Rows are points. The last column is the point's height on a tilted bowl or saddle (a function of degree 2), plus a little noise. Along how many of its main directions does it bend up, bend down or stay straight?
In the rows, 128 means zero.

Points (11 x 3):
[[115 165 148]
 [123 168 149]
 [ 84 112 140]
 [171  89 160]
 [136 177 157]
 [ 92 115 138]
 [156  85 152]
 [ 93 109 136]
 [129 183 170]
 [ 40 147 215]
 [ 37 107 201]]
Directions: 2 up, 0 down, 0 straight

Points (16 x 4):
[[146 137 142  89]
 [ 65 133 192 165]
 [210 137 138 159]
 [100 168  84 109]
 [176 105 200 190]
 [149 154 107  91]
 [110  68  79 142]
 [ 65 135 158 122]
 [161 115   7 242]
 [172 127 150 114]
 [184 140 110 117]
 [ 78 115 149 106]
 [129  70 160 141]
 [107 134  89  89]
 [148 171 116  99]
 [156 100 121 103]]
Directions: 3 up, 0 down, 0 straight

Points (26 x 5):
[[146 133 141 201 160]
 [186 163 168  84 178]
 [ 98  74 137  85 164]
 [182 108 149 100 163]
 [203 105  82 103 174]
 [115  92 149 198 161]
 [108 137 191  51 186]
 [136 102  63  26 186]
 [ 95  81 134 108 157]
 [ 94  86 149  49 179]
 [142 122  52  40 183]
 [159 129 146 106 153]
 [ 85 151 152 144 151]
 [154 153 131 144 151]
 [103 192 115  96 165]
 [135 171 136 130 152]
 [169 156 186 208 181]
 [130 166  93 147 155]
 [ 51 103 128  29 202]
 [132 143 117 102 149]
 [ 91 155 119 133 150]
 [169 116 124 123 153]
 [125 137 117 199 158]
 [138 199 159 168 166]
 [112 144  77 126 155]
 [105  50  46 113 187]]
Directions: 4 up, 0 down, 0 straight

Points (41 x 7):
[[205 138 155  88 195 103 189]
 [102 155 221 137  74  69 176]
 [124 148 132 134 132 138 129]
 [131 173 165 116 110 248 203]
 [121  43 103 117 198  70 208]
 [ 80  38  56 145 107 118 189]
 [104  97 104 203 128 122 154]
 [173 137 164 153 120 152 153]
 [129 155 156 180 144 144 148]
 [134 148 113 188  96 208 149]
 [ 91 164  87 166 143 114 137]
 [119 128 107 156 122  87 133]
 [175 140  69  45  99  82 191]
 [ 81 140  61 240 195 153 178]
 [ 89 125  47 181 146  99 156]
 [116  91 106 114 146 144 138]
 [100  75 149  73 123 203 183]
 [139  54 144 129 168  85 178]
 [200 118 124  91 132 121 164]
 [129 128 126  92 102 136 141]
 [ 93 139 103 195  61 129 161]
 [150 146 123  66  91 191 177]
 [110  83 107 180 128 174 139]
 [ 96  92  99  65 197 101 183]
 [ 96 126  96 131  98  46 148]
 [174 100 143 144 116 141 151]
 [152 139  87 112 138 162 138]
 [233 115 101 142 115 178 185]
 [194 159 108 150 128  87 152]
 [154 186 107 168 127 158 147]
 [ 67 127  82  45  84  50 190]
 [178 162 116  57 107  91 165]
 [118  81 146 172 110  95 160]
 [175 108 181  96  98  86 159]
 [132 210 176 164  68  95 173]
 [148  55 118 127 126 107 167]
 [144 129  15  92 122  82 192]
 [108 101 129 140 196 101 154]
 [124  53 120 101 157 192 164]
 [ 80 166 133 167 151 138 143]
 [185 103  78 136 165 153 160]]
Directions: 5 up, 0 down, 1 straight

Points (68 x 9):
[[102  86  81 107 173 108 109  50 140]
 [171 171  99 138  80  69  63 194  68]
 [105 193 161 124  69 162 144 119  62]
 [ 42 142  89 147  68  93 124 112  67]
 [ 99 156 162  97 126 137 113 127  98]
 [199 128 145 115 151 138 122 132 119]
 [121  88 158  92 118 160 183 135  97]
 [125 162 139 114  48 198 193  75  52]
 [ 81 130 233 181 171  77 121 131 107]
 [187 127 123 144 158 140 196 106 120]
 [121 132 155  78 165 119 131 136 102]
 [ 52 153  86 173 143 151 179  68  94]
 [147 122 115 123 187  79 112 208  77]
 [131 175 118 115 123 128 114 126 107]
 [129 129  25 117 148  81 146 158  81]
 [158  85 148 113  41 146 183 170  86]
 [174 135 169  78 129 141 125 153  91]
 [109 106 127 133 106 132 114 157 122]
 [209 120 125  91 183 101 112  79 116]
 [137  49  86 149 128 173 139  82 132]
 [147 171 132 139 112  99 140 124 106]
 [ 88 138 126 143 121 183 132 164  97]
 [108 129 125 102 123 249 110 196  47]
 [134  87 194 144  88 163 114 106  99]
 [ 65 111  74 126 133  92 122 148 102]
 [156 148  96 196 138  37 128  60  86]
 [146 147 103  89  79 102  96  79  75]
 [129 101  25 180 146 186 145 102 119]
 [107  71 172 163 164 179 111 149 105]
 [153  88 151 184 111 155 141 134 116]
 [117 155  51 145 121 117 172 138 106]
 [118  53  98 113 124 125 120 154 121]
 [143 110 136 164 169  97 166 130 119]
 [ 64 178 111 144  68 139 141 146  71]
 [140 119 121 102 125 141 176 181  99]
 [164 170 131  70 129 103 176  87  77]
 [126  97 164 168 162  91  89  83 142]
 [221  91 150  92  56 134 165  96  73]
 [189 145 104 128 147 176 126  63 131]
 [ 95  97  59 151 132  38 158 121  82]
 [141 130 144 109 121 149 132 191 103]
 [ 63 172 203 138 136 164 154 138  59]
 [102 174 104 160 168 103 121  87 120]
 [211  89 204 203  52 104 158 103  49]
 [232  92 137  60 195 134 114 165  58]
 [120  99 116 139 140 204 216  94 109]
 [ 97 155  91 191 120 111 104 165 102]
 [119  55 113 118 136 111 123 147 125]
 [155 141 133 155 138  75  61 107 120]
 [108  69 116  83 140 104  95 150 109]
 [102 137 101 206  97 190 100  55  64]
 [181 145 126 110 118 163 106  81 115]
 [168  43 137 179 129 135 114 116 121]
 [ 21 134 220 119 116 136 147 183  35]
 [ 87 123 164  99 126 128  51 167  99]
 [ 80 113  39 113 109  73 100 145  76]
 [ 84 144 109  94 136 222  70 148  57]
 [120 133 136 120 129 157 179 157 104]
 [ 55 118 129 141  97 124  83 129  98]
 [101 142 109 114 101 153 169  84 106]
 [141 118 161 134 169 162 152 159 108]
 [132 103 204 125  88  84 105  88  97]
 [190 180 149 115 140  88 158 199  52]
 [133 116 133 158  41 117  52  74  54]
 [ 91 100  75  99 106 126 128 126 108]
 [153 167 148 138 150  86 103 134 114]
 [125 163 140  96 150 118 111 136 105]
 [118 112  78 135 180 149 183 149 111]]
Directions: 0 up, 6 down, 2 straight

Points (73 x 9):
[[128  98 183 101  91 100 131  60 179]
 [135  65 145 140 115 120 141 110 138]
 [ 91 154 163 111 132 139  77 138 159]
 [128 173 156 125  39  95 126 148 204]
 [ 85 135 164 111 117 120 176 139 164]
 [182  93 167 125  93 164  78 105 173]
 [182 150 143 105 136 124 127 171 110]
 [149 172  99 118  68  73 105  39 229]
 [ 48 105 153  58 167 114 149 178 127]
 [138 103 122 177 198 156 133 133 158]
 [150 139 145 165 166 117 109  93 173]
 [153 214 144 156 138  74 186 138 198]
 [139 101 157 154 110 134 161 151 125]
 [ 79 116 161 117  97 108  81 115 150]
 [201  89 150 103 100 122  89 151 108]
 [101 126 159 121 128 168 153 142 155]
 [170 125 148  92 166  77 110 102 104]
 [ 98  70 211 128 116 127 203 135 199]
 [131  56 185  95 111 142  86 138 110]
 [156  96 149 128 157 204 135 148 155]
 [122 128  70 102 140 119 102 106 131]
 [165 136 174 174 150  77 107 188  91]
 [153 194 135 159 126 128  61 157 179]
 [115 116 122  44 191 153 127  81  97]
 [100 121  87 167 137  93  33 115 168]
 [165 138 103 178 135 109 118 150 139]
 [ 87 125 126 130 103  97 146 221 124]
 [ 93 118 183 169 178 105 119  89 181]
 [ 77 123 108 128 153 162 119 117 146]
 [139  89 149 159 120  67 131 173  73]
 [108 136 143 128 138 115  90 156 123]
 [ 83 130 199  65 111 102 187  73 198]
 [163 122 152 185 200 138 142  71 230]
 [143 179 161   7  46  99 143 183 203]
 [152 152 123 172 109 134 118 103 172]
 [ 97 158  87 199 183  95 104 153 179]
 [147 136 152 133  98  79 125 161 115]
 [160 113 132 148 136 136 101  86 168]
 [152 106 128 104 102 177 132  95 181]
 [134  85 130  73 137 109 166 143  94]
 [109 125 113  97  95 100 135 153 127]
 [179 124 105 146 137 114 118 131 141]
 [139  97 110 148  70  99 156 104 169]
 [169  80  98  81 114 148  80 178 130]
 [ 93 123 133 135 114 110  87 142 133]
 [ 75 127 127 145 194  61  83 153 135]
 [194 139 143 134 115 149 117 146 140]
 [105 108 123  96 173 175 149 140 140]
 [ 89 177  80 138  62 141 154 126 188]
 [189 148 106 156 165  92 134 170 130]
 [144 124 125 112 159 143 153  93 146]
 [142  86 190 143  78 218 112 146 164]
 [136  76  85 105  69 146 157 142 166]
 [167  71 108 116 161 147 123 150 128]
 [151 121 149 162 162 159 160 137 147]
 [156  98 177 106  74 134 131  92 185]
 [116 118 138 114  75 146 184 153 167]
 [ 93 152 134 114  85 114 140 110 176]
 [126 101 119 115  77 172  95 201 124]
 [156 107 185 111 143 147 156 149 128]
 [200 108 143 133 129 180 189 124 191]
 [ 60 144  98  57 191 145 136 131 101]
 [120 162 127 176 134 115 127 116 165]
 [156 140 167 192 170  94  76  91 202]
 [100 193  98 100 129 166 154 179 140]
 [112  94 130 151 137 192 118  69 195]
 [183 135 147 117 133 133 136  83 181]
 [186  85  79 118 199 100 185 149 140]
 [170 118 117 172 145  50  91 157 127]
 [ 82 112 117 106 145 139  68 123 137]
 [172 115  67 122 134 159 123 104 168]
 [154  79 136 169  91 130  96 138 107]
 [115 142 115 117 102 161 139 122 155]]
Directions: 5 up, 2 down, 1 straight
